Every row gives one point. To make a cloud, some directions were put in groups of two or more. Within a group, all points are equally far from the middle, so they leave a hole (a ring in 2 directions, a hollow ball in 3). The other directions are filled evenly. Then the cloud was stretched, turned, moved and blurred a little. How many holes are there, and how many directions does each take, smallest first?

Cloud:
[[ 0.04  0.39]
 [ 0.40  0.32]
 [ 0.41 -0.11]
 [ 0.23 -0.34]
 [-0.05  0.32]
 [-0.15  0.24]
 [ 0.43 -0.05]
 [ 0.26  0.42]
 [ 0.30 -0.29]
 [-0.23 -0.31]
 [-0.25  0.04]
 [ 0.34 -0.23]
 [ 0.26  0.42]
 [ 0.28 -0.28]
 [ 0.13  0.42]]
Holes: 1 (2)

Cloud:
[[ 0.22 -0.34  0.42]
 [ 0.48  0.32 -0.09]
 [ 0.27  0.42 -0.06]
 [ 0.31 -0.13 -0.32]
 [ 0.06  0.21 -0.48]
 [-0.06 -0.39 -0.22]
 [-0.34  0.49 -0.09]
 [-0.44  0.16  0.08]
 [ 0.10  0.33 -0.41]
 [-0.04  0.02  0.30]
 [ 0.45  0.11 -0.27]
 [-0.02  0.49 -0.11]
 [ 0.25 -0.39  0.42]
 [-0.18 -0.35  0.09]
 [-0.06 -0.37 -0.27]
 [ 0.11  0.00  0.38]
 [ 0.19  0.23 -0.40]
 [ 0.18  0.45 -0.09]
 [ 0.35 -0.41 -0.14]
 [ 0.34  0.40  0.00]
 [ 0.18  0.26  0.27]]
Holes: 1 (2)

Cloud (30 x 4):
[[-0.09  0.38 -0.01  0.19]
 [-0.20  0.46  0.14 -0.18]
 [ 0.00 -0.47  0.51 -0.18]
 [ 0.05  0.08  0.62  0.18]
 [-0.13  0.51  0.06 -0.08]
 [-0.16 -0.18 -0.49 -0.11]
 [ 0.06  0.49 -0.25 -0.01]
 [ 0.13  0.22  0.48 -0.47]
 [-0.12 -0.14 -0.18 -0.41]
 [-0.07 -0.33 -0.22  0.42]
 [-0.09  0.42 -0.02  0.15]
 [ 0.16 -0.08 -0.47 -0.22]
 [ 0.47  0.16  0.12 -0.07]
 [ 0.28  0.46  0.28 -0.36]
 [-0.30  0.04  0.50  0.12]
 [-0.28 -0.59  0.04  0.25]
 [ 0.39  0.10  0.35  0.07]
 [ 0.38  0.29  0.41 -0.18]
 [ 0.19  0.45  0.31 -0.43]
 [ 0.28  0.47 -0.21 -0.20]
 [ 0.42  0.32 -0.09 -0.19]
 [ 0.28  0.11 -0.45 -0.17]
 [ 0.21 -0.42 -0.05 -0.24]
 [ 0.27  0.01 -0.43 -0.19]
 [ 0.39 -0.03  0.22  0.16]
 [ 0.00  0.12  0.06  0.40]
 [-0.16 -0.40 -0.26  0.36]
 [ 0.13 -0.45  0.00  0.36]
 [ 0.15 -0.43  0.05 -0.29]
 [ 0.42  0.13 -0.23 -0.16]]
Holes: 2 (2, 2)
